Each wall is flat, endless, passes through zero and stands at right angles to its row. A trip goes straight from one point to another. Which walls does it cross, in order?

Walls:
(1): 254, -231, -98
(2): -162, -10, 379
(3): -120, 96, 130
(4): 105, -58, -61
Trips:
84, 52, 8 to 50, -212, -170 => none
110, 153, 136 to 33, 115, 171 => none
88, -174, 252 to 25, 62, 69 => 4, 1
36, -461, 112 to 171, -224, 289 => none
115, -73, 303 to 3, 233, 69 => 1
-256, -15, -323 to -122, 37, 85 => 3, 2
-66, 58, 148 to -136, -254, -222 => 3, 1, 2, 4
237, 0, -41 to 68, -94, 58 => 2
32, -64, -66 to 69, 22, -227 => none
-140, -220, 286 to 96, 106, 28 => 4, 2

Walls:
(1): 224, -40, -27, -19, 133, 174, -178, -22, -115, 41, 160, 312
(2): -90, 74, -44, 133, -86, 112, -117, 295, 164, 108, -385, -111
(3): 48, 113, -254, -70, 124, 13, -62, 337, -90, -295, -112, -236
(4): 191, 44, -75, -118, -199, -129, 81, -59, -11, -54, -130, -368
(5): -29, -14, 124, 204, 179, 165, 191, -58, -21, 210, -1, 37
Trips:
-213, 404, 35, -67, 76, 263, 46, 137, 32, 110, -92, -402 to 106, 306, -78, -62, 308, -146, -273, 24, 56, -45, -70, -96 => 5, 1
-96, -150, -25, 123, 238, 80, -131, -159, -273, 296, -403, 166 to 73, -219, -111, 134, -139, -19, -14, -101, -168, -128, 34, -185 => 4, 2, 3, 1, 5
37, -334, -83, 35, 61, -77, 280, 53, 225, 91, -103, 58 to -96, 154, 6, 109, -86, -149, 0, -256, 65, -105, 1, 148 => 2, 5
133, -158, -137, 10, 120, 81, 50, 345, -155, 243, -27, 289 to 48, 57, -239, 70, -298, -196, -116, 197, 57, 270, -223, -46 => 5, 4, 1

Walls:
(1): -40, -111, 290, 34, -20, 84, -58, 426, -130, 140, -52, 109, -176, -2, 116, -99, 86, 2, -72, -31, 59, -50, -53, 262, 173, -132, 358, 55, 7, -27, -242, -95, -13, 167, 156, -63, 110, 363, 397, 53, -132, -79, -140, 157, 95, 15, -366, 17
(2): -106, 32, 69, -119, -204, 198, 49, -39, 170, 130, 185, 107, 46, 27, 114, -84, -117, -19, -152, -119, -16, -125, -9, 15, 215, 298, 3, 78, -36, -16, -65, -303, 44, -45, -83, -378, -27, -120, 132, -238, 1, -94, 15, 219, 393, -11, -177, -251
(3): -143, 43, -246, -107, 133, 184, 98, 34, 123, -189, -299, 84, -153, -87, -131, 124, -54, -52, 105, 108, -140, 16, 58, -253, -172, -92, -125, -315, 126, 113, 34, 103, -11, 27, -199, -268, 35, 174, -44, -204, 0, -34, 86, -97, -124, -309, 45, -130
(4): 68, 13, 12, 26, 255, -97, -335, -8, 46, 39, -281, 149, 53, 51, -34, 142, -221, 43, 6, 369, 98, 8, -135, -149, -58, 127, 152, -167, -75, -9, -84, 16, -23, -87, -126, -184, 58, -133, 36, -129, 359, 312, 240, 342, -17, -126, 211, 192
(5): -15, 308, -217, 230, -166, 42, 156, 93, -125, 85, -269, -8, -158, -11, 16, 253, 145, 30, 323, -233, 47, 47, 9, 74, 50, 155, -128, 10, -109, -39, -17, 47, -132, 68, -190, -9, 255, -63, -144, -152, -175, 101, -268, 63, -45, -23, 1, -65
(6): -48, -6, 355, -4, -86, 197, -131, 141, 55, -2, -212, 79, 68, -267, -58, 192, 100, -84, -24, -354, -57, -109, 5, -242, -162, 96, 113, 263, 16, -70, 50, 58, -166, -544, 163, 19, -167, 349, 40, 50, -59, -326, -136, -65, -59, -74, -54, 23
(7): 139, -168, -36, 168, -40, -141, 94, -121, -239, 8, 198, 74, 382, 60, 368, 79, -28, -122, -104, 136, 110, -97, 168, -48, -537, 212, 82, -95, -11, -78, -169, 37, 143, -166, -93, -27, 8, 53, 300, 128, 266, 310, -27, -4, 73, 40, -6, -293
Trips:
-144, -15, -53, -226, -109, 64, -7, -126, 119, 105, 61, 71, 175, 35, 245, -49, 27, 169, -12, 131, -157, -164, 290, 16, -235, 280, 49, 155, -145, -315, -60, -276, -40, 294, -76, -254, -144, -85, -121, -144, 361, 15, 77, -147, 10, -156, -138, -14 to -255, -16, 24, -295, 54, 198, 326, -226, -22, -308, 88, -157, -364, -106, 346, 74, -20, -69, 40, 82, 66, -98, -124, 174, -228, -16, 151, 69, 62, 73, -90, -61, -86, 20, 216, -293, -368, 65, 39, 43, 78, -53, -117, 132, -69, 94, 268, 132 => 4, 6, 1
-255, 228, 127, 31, 64, 216, 251, 167, -96, 2, -61, -53, 201, -60, 6, -22, -225, 5, 210, 363, 64, 296, -16, 33, 317, 31, 15, -305, 126, 85, 141, 279, 129, 273, 34, 43, 15, -154, -56, -104, -24, 84, 290, -46, 269, -15, -123, -18 to -137, -374, -59, -73, 1, -155, -156, 301, -124, -195, -175, -101, 243, 341, -258, 434, -372, 143, -104, -102, -34, -4, 17, 159, 13, 231, 40, -18, 61, 61, -89, 21, -59, 62, -46, 195, 343, -40, 106, 52, -164, -59, 85, -22, -252, 51, 63, -100 => 1, 2, 7
36, -305, 313, 150, 138, -159, -162, -66, 29, 0, 81, -11, 6, 64, 27, -72, 60, 342, 136, 75, 60, -108, 32, 231, 160, -62, -93, -126, -234, 190, 22, -134, -295, -182, 15, -207, 99, -12, -64, -116, 44, -34, 225, 8, 66, 91, -158, -17 to 4, 161, 292, 186, -30, 63, 215, 18, -2, 122, 183, -40, 259, -246, 168, -412, 239, 65, 160, -68, -101, -222, 288, -305, 255, 172, 251, -153, -41, 29, -121, -109, 173, 171, 168, -134, -131, 63, 124, 82, 88, -20, 248, -331, -268, 350, -148, -74 => 7, 4, 6

Walls:
(1): -28, -221, 95, -58, -145, -28, 118, 170, -138, 105, 98, 21, -53, 169, 307, -137, 122, 260, -292, 200, 128, 90, -159, -183, -187, 121, -93, -132, 330, -151, -14, -120, -211, 25, -19, 3, -31, 194, -129, 57, 27, -13, 109, -14, -88, -82, -240, 44
(2): 167, -108, 1, -26, -29, -92, -20, 12, 293, 222, -172, -68, 23, -109, -138, 174, -16, -23, -142, 60, -13, -6, -224, 206, 68, -84, -35, -189, -169, 274, -110, 26, 83, 152, -40, 219, -116, -79, 279, -181, 36, -196, 25, 406, -45, 56, 258, -23
(3): 286, 92, -40, 83, 52, 195, -238, 151, -30, 142, -13, 189, 87, 58, 113, 85, -13, 70, 58, -145, -190, -201, -56, -140, 84, 53, 346, -192, -73, -249, 235, -96, -29, 5, -459, 7, 180, -35, -127, -101, 21, -287, 204, 98, 66, -72, 15, 71
(4): -83, 3, -38, -192, -240, -234, -67, -296, 205, 199, -48, -72, -219, -215, 119, -174, 12, -90, 114, 92, 48, -35, 130, -147, -171, -99, -8, -9, -115, -108, -407, 23, 52, -58, -91, -178, -58, -321, 24, 171, 76, -11, 143, 192, -69, -57, 155, -115
(5): -38, 23, 226, -72, 42, 65, -33, 303, 77, 131, -198, -45, 60, -3, -88, 142, 112, 227, 45, -161, -119, -374, 331, -102, 101, -243, -110, -87, 94, 96, -7, -121, 146, 70, 302, -12, 156, -112, 270, -86, -123, -12, -93, -4, -22, -226, 163, -139
(6): 71, 190, -61, -166, 9, 86, 284, -210, -45, 232, 56, -13, 18, 167, -248, -171, 136, 162, -22, -294, 71, -37, -268, 26, 40, 368, 276, 96, -36, -220, 61, -27, -16, 75, 152, -281, -116, -159, -120, 211, -130, 402, -66, 239, 39, 307, 3, -202
(7): -260, -276, -170, -140, -74, 153, 104, 33, -229, 135, -13, 266, 201, 6, -56, -103, 166, 41, -32, -164, -263, -22, 227, -288, -15, -223, 281, -134, -346, -72, 35, 82, 331, -54, -163, 20, 2, -104, 312, 151, 110, 19, -46, 303, -88, 68, -138, -27
(8): -59, 187, 97, -72, 117, 135, -42, 61, -91, 318, -445, 52, 127, -71, 224, 8, -15, -33, 110, 139, -96, -121, 248, 38, 144, 67, 40, -103, -128, -34, 109, 45, 55, 140, -172, 34, 142, 116, -325, -142, -240, 22, 150, 71, 312, 69, -119, -102
(9): -7, -20, -235, -151, -14, -68, -43, -47, 192, -177, -222, 226, -3, -214, -49, 90, 133, -45, -256, 50, 234, 287, -148, 5, -175, 240, 92, -218, -60, 137, 10, -476, -76, -81, 66, -119, -237, -118, -71, 41, 126, -319, 38, 285, -219, -179, -225, 69
Trips:
-48, 4, -160, -274, -41, -106, -88, 12, -236, -101, 16, -55, -194, -283, 301, 107, 123, 175, -37, -398, 354, -31, 113, -134, 168, 21, -28, -239, 143, -27, -345, 382, 147, 29, 43, -43, 180, -30, 64, -65, 84, 221, 1, -125, -89, -195, 54, 71 to -84, -16, -11, -34, 157, -1, -72, 276, 3, -137, 130, -46, 52, -110, 97, -63, 93, -229, 382, -27, -37, 35, 46, -94, 69, -286, -123, 10, 192, -269, -112, 124, -38, 163, 134, -149, 4, -198, 86, 64, -98, 423, -226, 68, -153, -136, -41, 168 => 1
-181, -130, -179, 79, -165, -29, 288, 21, -164, 25, 91, -115, 49, -186, 84, 69, -148, 342, 31, 290, 261, -360, -205, 120, -66, 12, 16, -43, -12, 85, -274, -100, 43, -80, 59, 82, 128, -181, 50, -22, -107, 143, 272, -107, 177, 241, -120, -61 to -281, -13, 61, -24, 102, 113, -113, 40, -123, -215, -64, 75, -40, 40, 317, -134, -159, 316, 126, 307, -181, 69, -125, -21, -268, -90, -58, -36, -265, 135, 157, -160, -53, 142, 344, -29, 32, 166, -207, -168, 116, 204, 42, 46, -48, -66, -137, 233 => 2, 6, 4, 9
-157, -28, 213, -24, -43, 183, 142, 108, -272, -348, 116, 7, 2, -136, 97, 293, 34, 346, 223, 44, 36, -236, 605, 135, 40, -330, -155, 67, -170, 27, -44, 267, -378, 94, 213, 147, -300, -25, -110, -198, 172, 180, 9, -106, 86, -65, -319, -95 to 61, 31, -266, -76, -235, -44, -212, -46, 166, -116, -203, 206, 289, 22, -232, -30, -72, 322, -252, 100, -90, 8, -113, 224, 69, 146, -306, -133, 92, 101, 89, 54, -11, -78, 346, 7, 145, 3, -209, -36, -162, 21, 168, 276, -203, -120, -381, 95 => 1, 7, 9, 2, 6
-120, -255, -8, 283, 12, 57, 236, 29, -15, -240, 82, -205, -122, -136, -107, -15, -196, -354, 151, 210, -56, -145, -75, 103, -51, 164, 278, 258, -18, 27, -58, -191, -244, 41, 104, -110, -106, 21, 41, 6, -365, -268, 87, -139, 1, -164, 91, -192 to 127, 199, -303, -160, -199, -89, -73, 250, -83, -191, 221, -54, 7, -153, -205, 179, 52, -285, 204, 58, -108, 40, -273, -50, 3, -106, 193, 78, -192, -137, -210, -112, 180, 32, 342, -62, -220, 216, -176, 115, 6, 62, -192, -212, 305, -135, -353, 36 => 6
